Each row of a before or after table is a point. The points were changed in one or more steps. Then noise was added and the rows were shuffled. The steps act on how far a point lies along the listed directions, d1 being the first. Name the steps. A step turns or swaps two directions, mirrors them in a line or flattens them onto one, adds a multiple of one to another, or multiplies one. Angles are multiples of 10 degrees, from the lower direction toward the higher: turns from -170 to 170, lines from 10 to 170 but not 90. Use the fewest steps. Two steps may share a direction if one is a turn and the other turns, adds or multiplies; they go together, in the order done. Otherwise the lowest direction goes first.
In the rows, 128 means zero.

Directions:
(1): [171 147 150]
(2): [152  82 122]
(3): [111 113 175]
Before, 11 rows:
[[124 170 132]
 [106 115  97]
 [165  99 113]
 [121 126 109]
 [ 74 109 141]
 [ 94 109 114]
 [139  92 155]
 [ 80 160  91]
 [100  77 106]
 [ 99 150 179]
 [136 115 187]]
After, 11 rows:
[[116 134 122]
 [ 65 128 147]
 [117  77 111]
 [129  96 162]
 [158 155 111]
 [ 98 149 147]
 [ 94 140 125]
 [157 108 172]
 [171 162 166]
 [103 160 170]
 [110 194 101]]
Steps: turn d1 and d2 by 60 degrees; turn d1 and d3 by -40 degrees

Directions:
(1): [172 179 111 113 112 118]
(2): [110 124  72 131 102 164]
(3): [176  78 128 128 102 128]
(4): [ 99 125 136  95  80  94]
Before:
[[ 77 121 168 142 193 112]
 [107 167 113 123  63 131]
 [101 163 155 132 169 141]
 [138 161 102 118 116 155]
 [134 144 146  96 103  82]
 [ 30 121 128 140 203 159]
 [ 76 131 145  85 120 120]
 [153 139 175 131 119  71]
 [102  93 127 125 126 131]
 [ 80  42 113 176 150 183]]
After:
[[128 145 141 128 183 160]
 [ 66 140 156 102 156 104]
 [105  72 128 128  91 125]
 [ 78 145 150 121 161  99]
 [155 148 136 166 135 156]
 [ 89 163 162 109 137 114]
 [137 134 131 116 114 135]
 [127 113 123 132 136 136]
 [133 151 127 162 149 130]
 [148 147 116 142 171 143]]
Steps: multiply d1 by 0.4; flatten d2 and d3 onto the line at 60 degrees; multiply d4 by -1

Directions:
(1): [128 130 138 176 161 177 136 152 168]
(2): [ 88 164 162 138  72 134 155 131 137]
(3): [164 179 111  82 127 142 140 162 146]
(4): [119 100 103 121  84 173  89 158 115]
Before (13 x 9):
[[176 124  93  87 151  99 103 141 103]
 [107 132 126 121 130 125 136 117 128]
 [121 116 149 135 122 103 135 105 115]
 [122 125 143 150 145 142 133 129 156]
 [151 138 117 104 169  73 135 100 101]
 [143 132 111 135 173 152 135 162 160]
 [114 119 135 114 111 133 141 130 129]
 [120 116 174 183 161 121 158 105 139]
 [103 171 161 112 130  74 172 112 130]
 [127 146 126  93 122  63 130  97 117]
 [146 137 110 109 160 128 130 150 152]
 [149 117 131 125 163 122 139 124 142]
 [140 178 147 104 135  86 170 125 137]]
After:
[[108 133 126 125 133 125 138 113 131]
 [191 133 115  75 170  83 135 114 108]
 [124  78 120 159 183  90 106  88 127]
 [164  45  85 161 197 148  68 146 111]
 [181  87  93 107 191 127 106 131 128]
 [154 102  94 124 186 144 105 156 150]
 [137 111 136 124 133  96 129 105 108]
 [147 145 125  94 135 122 129 134 143]
 [182  46  72 144 250 102  74 102  91]
 [100 133 154 126 100 131 159 124 136]
 [120 122 148 150 196  79 154 104 133]
 [151 112 136 161 210 105 144 117 143]
 [166 126  84 107 177 149 116 170 146]]
Steps: swap d1 and d3; turn d2 and d4 by -40 degrees; multiply d2 by 2.5

Directions:
(1): [ 84  93 111  85  74 134 166 146 140 138 137 154 120 167]
(2): [107 178 145 147 132 119  99 101 133 136 136 140 126 213]
(3): [172 129 111  92 146 110 105 140 117 140  83 202 123 136]
(4): [125 159 188 107 104 194 135 127  91 148 105 136 125 113]
Before:
[[ 68 110 118 104  75 162 171 152 148 136 170  78 126 141]
 [113 143 147 105 105 155 128 128  95 143 111 164 138 157]
 [154 110  95 138 163  99 110 150 149 119 113 138 136  97]
 [183 123 136 107 125 190 145 152  89 148  99 135 132  19]
 [104  45  89  87  84 150 196 151 142 141 122 138 124  95]
 [139 115 106 102 110 118 125 149 115 133 115 167 119 177]
 [151 133 182 119 118 143 112 122 117 123 126 122  96 145]
 [109  55  92  86  73  99 159 149 156 121 131 159 114 137]
 [136  84 148  67  65 175 153 188  97 173  99 162 103  69]
 [105 126 171 136 104 196 162 140 106 129 134  48 146  58]
 [ 67 107 131 116  97 122 158 130 162 131 160 104 135 178]
 [122 148 166 124 137 182 139 131 100 153 143 114 123  93]]
After, 12 rows:
[[100 161 158 124 115 166 116 134 125 143 111 137 132 157]
 [127  93  93  85 105 139 156 173 147 138 138 115 121 104]
 [140  89  94 140 140  97 127 133 126 112 133 118 145 105]
 [158 109 135 136 138  94 109 125 146 104 142 107 103 137]
 [ 94 130  71 130 102  85 127 123 167 141 170 157 126 227]
 [ 85  65  95  80  74 156 191 148 145 152 121 159 120 153]
 [135  88 138  98 123 144 154 153 125 130 117 118 138  71]
 [118 121  89 142 160  92 121 133 143 134 169 135 125 155]
 [109  76 142  80  63 153 170 151 125 133 118 147 116  96]
 [143 103 120 120 120 143 146 154 103 119 122 112 126 102]
 [ 89  57  70 112  75  78 146 173 166 144 166 145 104 169]
 [ 96 115  82 130 122  88 125 133 166 126 141 130 137 201]]
Steps: mirror d1 and d2 in the line at 150 degrees; multiply d3 by 0; multiply d4 by -1

Directions:
(1): [ 75  78  97 166 167  87 113 152 132 145 129 148  94 104 116 129 121 167
 166 155]
(2): [131 151 122 158  99 101  76 129 203 120 153 125  86 164  94  99 132 113
 100 120]
Before, 14 rows:
[[158 154 145  91 116 162 139 102 131 129 135 121 159 152 150 144 117 103
  109 112]
 [ 92  85 117 104 183 142 213 125   7 154  63 163 199  65 201 160  88 152
  178 159]
 [152 137 165  85 123 182 157 109  54 124 120 119 174 102 170 154 130 111
  121 116]
 [ 86  90 103 150 163 101 124 138 144 141 145 139 112 120 122 119 110 164
  145 132]
 [134 160 146  95 103 161 152 129 104 119 116 115 177 127 145 116 122  89
  119  96]
 [106 109 122 172 151 126 132 142 135 131 112 132 109 102 129 158 126 155
  160 122]
 [150 139 126  85 129 153 145 132  97 115 111 136 163 122 160 151 120 121
  117 133]
 [149 147 144  89  96 148 118 119 122 113 114 120 150 158 124 143 106  90
  106 106]
 [173 176 139 121  83 145  95 112 170 102 122 123 118 179 111 117 127  95
   85 116]
 [128 120 116 136 138 113 103 101 133 117 143 135 121 131 128 121 127 122
  140 131]
 [125 134 137 146 114 141  94 123 160 119 125 126 118 135 110 113 127 116
  130 121]
 [204 211 195  77  46 178 115  94 146  95 136  92 152 176 122 120 169  74
   65  78]
 [136 206 137 135  69 124  79  99 209 118 153  98 112 183  84  87 149  82
   78 113]
 [166 151 142 108 121 150 139 137 130 150 117 121 131 133 152 143 120 102
  116 109]]
After (14 x 20):
[[ 88  88 112 113 156 119 123 146  93 134 108 139 134 117 122 154  99 138
  154 138]
 [151 155 136 117 103 133 118 109 171 117 148 108 131 163 123 105 119 112
   91  96]
 [ 82 114 124 124 145 131 162 154  81 131 113 134 162  90 148 127 118 127
  167 125]
 [ 45  45 112 156 193  86 129 164  75 153 115 160  98  63 127 151 146 209
  205 165]
 [155 157 146 144 103 161 128 120 156 116 121 111 127 138 129 145 132 110
  118  98]
 [ 99  97 119 125 169 129 147 126 105 147 127 146 134 109 149 152 108 151
  163 147]
 [ 39  95  78 185 162  62  85 140 164 157 141 140  81 114  89 107 135 166
  169 164]
 [ 89  87  94 164 160  92 100 151 135 135 104 158  88 119 116 131 116 162
  165 166]
 [107 107 120 151 132 135  90 139 149 127 125 126 109 127 108 119 125 128
  143 133]
 [126 105 142  99 155 168 157 121  42 136 115 130 163  76 169 163 127 134
  148 134]
 [181 184 164  58  94 199 202  86  46 127  80 123 231 127 198 141 103  77
   93 103]
 [134 133 121 128 129 121 103 105 138 115 144 127 121 138 125 123 125 117
  132 131]
 [128 121 116  97 146 144 141 140  87 122 109 139 152 112 162 154 119 128
  133 149]
 [130 108 121 133 157 134 142 152 119 167 110 136 115 111 149 150 109 135
  154 132]]
Steps: mirror d1 and d2 in the line at 70 degrees

Directions:
(1): [139 107  66  87 119 162 103 113  99 131 163 129 165 129 129 181  66 119
 123 102 127 184 187 142 111 111 102 139 128  95 126 104]
(2): [133 165 129 105  81 119 123 173 116 119 134 104  96 112 102  77 116 119
 158 194 122 151 179 115 124 107 171 168 130  78 163 159]
(3): [106 197 127 158 129 140 150 140  99 123 165 108 128 145 145  91 132 145
 132 126  94 161  83 192  84 144 107 122 173  96 107  79]
(4): [122 178 167 109 125 139 134 131 178 109 152 165 189 145  98 137 170 105
 122 137  94 175 150 126 133 134 117 137  81 136  62 166]
(5): [192 129 142 104  91 174 134 123 136 147 170 105 115 169 135  96 137 112
  70  86 119 139 109 149 192 109 168 154 136 162 150 117]
(6): [136 117  99 180 147 142 160 150  85 112 124  68 138 143 129 149 140 123
 185  81 102 126 150 150 146 182 154 162 101 145 124 185]
Before:
[[123 177 154 120 127 129 121 141 166 108 156 173 198 140 115 160 156 120
  144 158  89 188 149 141 124 145 101 136  87 122  52 176]
 [124 158 132 133 114 150 149 135 142 107 168 128 157 117 138 136 150 123
  106 124 103 154 124 161 120 135  95 127 131 127 106 107]
 [109 122 120 149 139 126 116 113 131 128 138 106 114 129 135 132  99 152
  145 146 136 132 110 143  99 134  92 104 161 105 141 113]
 [137  57 109 143 142 109 111 104 102 146  97 124  97 107 124 155 114 128
  143  98 183  75 131 101 129 148 131 114 109 129 154 123]
 [127  74  70 115 152 163 108  89 136 157 160 146 144 113 126 178  86 139
   85  78 145 123 137 152 143 117 122  95 135 122 145  78]
 [ 65 173 129 116 178 120 120 123 136 109 117 155 219 117 122 197 150 120
  158 115  97 171 136 130  59 151  77 103 104 101  22 127]
 [133 117 106 131 100 121 121 107  92 123 145 105  86 111 161 101  75 141
  117 135 145 139 123 142 114 102 153 122 172 110 165  82]
 [107 127 142 134 168  98 124  95 162 113 119 158 157 113 148 155 157 138
  116 126 135 102 100 124 129 124  78  74 129 139  80 103]
 [147 104 119  67  85 135  94 138 132 139 105 131  56 100 138  84  57 138
   96 185 188 130 144  92 124  49 155 133 145  82 226 111]]
After:
[[112 178 180 158 116  92 148 125 148  98 127 129 110 117 132  77 153 130
  138 167 120 131 101 128 117 133 155 117 126 135 106 141]
 [ 85 150 153 159 153 103 123 121 162 117 124 126 123 122 125 123 133 149
  153 170 130 123 100 133  93 143  85 100 141 111 115 131]
 [ 49 149  87 100 182 111  97 111 109 118 109 163 206  92 133 220 101 134
  160 125 121 170 151 126  22 133  52  84 128  69  44  86]
 [129 117  67 103 124 146  92 126  98 123 158 144 177 120 142 201  68 133
  149 131 119 194 183 156  97 128  82 132 126  84 107 125]
 [101 143 108 134 125 137 140 134 126 108 153 135 157  95 142 152 125 134
  121 131 116 148 138 153  90 133  77 116 138 103 111  91]
 [156 158 199 105  85 141 141 160 182 118 108 126  77 135 114  43 158 118
  109 182 143 128 114  94 173  87 197 158  93 139 176 189]
 [114 142 172 113 150 143 128  98 223 141 156 197 164 127  99 130 177 125
   59 122 126 116  93 130 165 119 129  82 101 160  89 107]
 [109 107 119 105 158  98  98  77 152 126 125 172 143  99 159 163 115 148
   96 134 155 104 103 118 113  89  60  60 158 118 101  56]
 [158  98 178 133 121 114 127 109 156 147 114 141 101 131 108 110 173 114
  103 106 163  74  98  98 167 144 152 117  93 163 128 144]]
Steps: swap d1 and d4; add 0.7 times d2 to d6; add -1 times d3 to d5
